Each row is a point. Examples show where two turns around zero, p and q, send a point. Write where each new point lands after one turn and then the other. Backwards means that the second turn is done in reverse. Each puzzle has new turns, and all numbers are rounded.
In the rows, zero is written as 128.

Turn p:
| 110 | 116 | 142 | => | 130 | 141 | 150 |
| 130 | 181 | 140 | => |  85 | 145 |  99 |
| 118 |  64 |  74 | => | 172 |  68 | 169 |
| 153 | 151 | 156 | => | 124 | 157 |  95 |
Turn q:
|  96 | 163 | 124 | => |  89 | 106 | 112 |
| 141 | 154 |  79 | => | 142 | 109 |  76 |
| 120 | 109 | 128 | => | 136 | 120 | 145 |
| 128 | 123 | 180 | => | 106 | 162 | 161 |
| 195 |  70 | 139 | => | 199 | 177 | 152 |
|  87 | 148 | 119 | => |  96 |  94 | 124 |
Where do these land?
q, then p: | 110 | 146 | 163 | => |  99 | 144 | 156 |
q, then p: | 113 | 114 | 112 | => | 153 | 132 | 133 |
p, then q backwards: | 126 | 190 | 134 | => | 118 | 187 | 146 |
p, then q: | 163 |  62 | 102 | => | 189 | 178 | 128 |

Turn p:
| 145 |  97 | 118 | 134 | => |  95 | 115 | 121 | 139 |
| 115 |  66 | 126 | 104 | => |  74 | 125 | 168 | 134 |
| 148 | 138 | 178 | 131 | => | 161 |  97 | 140 | 156 |
|  82 | 157 |  92 | 123 | => | 137 | 181 | 124 |  91 |
| 174 | 193 | 123 |  90 | => | 176 |  83 | 105 |  74 |
| 104 | 116 | 130 | 186 | => | 123 | 167 | 109 | 174 |
Turn q:
| 132 | 198 | 133 | 130 | => | 132 | 195 | 106 | 127 |
| 125 | 100 | 113 |  86 | => | 159 | 106 | 163 | 139 |
|  89 | 132 | 129 | 113 | => | 142 | 135 | 148 |  95 |
| 124 | 126 |  87 | 189 | => | 130 | 102 |  62 | 108 |
| 119 |  90 | 152 | 113 | => | 112 | 102 | 165 | 125 |
| 165 | 179 |  99 | 156 | => | 138 | 162 |  67 | 153 |
| 142 |  71 | 183 | 109 | => |  82 |  94 | 184 | 149 |
Where do these land?
q, then p backwards: | 151 | 115 | 159 | 128 | => | 127 |  88 | 133 | 133 |
q, then p: | 133 | 130 |  75 |  69 | => | 131 |  65 |  89 | 157 |
p, then q backwards: |  79 | 147 |  99 | 147 | => | 118 | 190 | 136 | 124 |
p, then q: | 175 | 174 | 189 |  93 | => |  97 |  71 | 146 | 196 |
q, then p: | 148 | 118 | 141 | 165 | => | 108 | 168 | 131 | 124 |
q, then p: | 115 | 103 |  79 | 138 | => |  80 |  97 | 122 | 123 |
p, then q backwards: |  96 | 108 | 155 | 156 | => | 165 | 145 | 144 |  95 |

Turn p:
| 135 | 128 | 137 | 169 | => | 113 | 166 | 126 | 115 |
|  70 | 125 | 205 | 163 | => |  46 | 148 | 185 | 137 |
| 126 | 136 |  92 | 123 | => | 138 | 110 | 100 | 113 |
| 118 | 111 | 113 | 131 | => | 119 | 124 | 107 | 137 |
| 150 | 166 |  99 | 130 | => | 158 | 124 | 117 |  86 |
| 170 | 102 | 122 |  53 | => | 195 |  97 | 132 | 179 |
Turn q:
| 111 |  87 | 114 | 134 | => | 114 | 128 | 128 | 173 |
| 116 | 172 | 132 | 153 | => | 106 | 109 | 112 |  88 |
| 194 | 179 |  85 |  88 | => | 218 | 103 | 108 |  92 |
| 113 | 101 | 168 | 161 | => |  82 | 166 | 128 | 136 |
| 105 | 101 | 141 | 104 | => | 120 | 134 | 164 | 152 |
Where do these land?
p, then q: | 122 | 125 | 190 | 169 | => |  87 | 119 | 157 |  73 |
q, then p: |  49 | 139 | 120 | 123 | => |  67 | 129 | 136 | 179 |
p, then q backwards: | 180 | 142 | 121 |  83 | => | 165 | 134 |  98 |  76 |
p, then q: | 122 | 136 |  97 | 144 | => | 148 | 103 | 135 | 144 |
p, then q: | 167 |  98 | 112 | 121 | => | 147 | 126 |  81 | 116 |

Turn p:
| 161 | 165 |  77 | 164 | 162 | 111 | => | 177 | 170 |  92 |  81 | 122 | 143 |
| 148 |  96 | 124 | 134 | 150 | 141 | => | 141 | 114 | 157 |  99 | 119 | 126 |
|  80 | 159 |  98 | 152 | 167 | 102 | => | 145 | 188 | 124 | 127 | 173 | 160 |
| 101 | 129 | 139 | 137 | 104 | 178 | => | 141 |  86 | 130 | 166 | 143 | 148 |
| 102 | 119 | 188 | 144 | 134 | 101 | => | 106 | 158 | 170 | 170 | 107 | 136 |
| 151 | 150 | 154 |  37 | 119 | 141 | => |  44 |  89 |  94 | 111 | 113 | 134 |
| 153 |  79 | 117 | 129 |  60 | 122 | => | 142 |  92 | 129 | 142 | 118 |  50 |
Turn q:
| 145 |  97 |  93 | 118 | 106 | 177 | => | 150 | 150 | 164 | 163 | 142 | 171 |
| 101 |  87 | 141 | 168 | 164 | 105 | => | 110 | 100 | 158 | 126 |  71 | 101 |
| 135 | 143 |  93 | 151 |  71 | 179 | => | 139 | 185 | 111 | 173 | 125 | 175 |
| 103 | 114 | 125 | 160 | 131 |  97 | => | 101 | 109 | 124 | 142 |  92 | 114 |
| 151 | 126 | 193 |  97 | 146 |  80 | => | 149 |  67 | 107 |  71 | 138 | 110 |
| 108 | 113 |  70 | 146 | 118 | 107 | => |  92 | 123 | 136 | 187 | 124 | 123 |
| 143 | 162 | 177 |  78 | 127 | 135 | => | 147 | 128 | 105 |  66 | 167 | 137 |
| 172 | 167 | 177 | 109 | 178 | 101 | => | 168 | 110 | 106 |  73 | 151 |  70 |
|  95 | 143 |  82 | 124 | 111 | 171 | => |  96 | 182 | 142 | 153 | 143 | 152 |
Where do these land?
q, then p: | 158 | 160 | 128 |  92 | 118 | 145 | => | 127 | 135 | 119 |  78 | 123 | 159 |
p, then q backwards: | 128 | 122 | 118 | 137 | 111 | 181 | => | 161 |  98 | 138 | 113 | 114 | 100 |
p, then q: |  98 | 176 | 113 | 120 | 118 | 166 | => | 136 | 163 | 178 | 159 | 120 | 114 |
q, then p: |  92 |  95 | 154 | 132 |  91 |  62 | => | 145 |  87 | 167 | 143 | 185 |  86 |
p, then q: | 107 | 102 | 104 |  72 | 145 | 144 | => |  98 | 108 | 179 |  91 | 134 | 115 |
q, then p backwards: | 170 | 140 | 117 | 191 | 160 | 125 | => | 154 | 115 | 129 | 178 |  78 |  95 |
q, then p: |  97 |  81 | 126 | 123 |  99 |  53 | => | 155 | 101 | 194 | 150 | 174 |  93 |
q, then p backwards: | 174 | 147 | 164 | 157 | 182 | 147 | => | 173 |  95 |  88 | 176 | 122 |  99 |
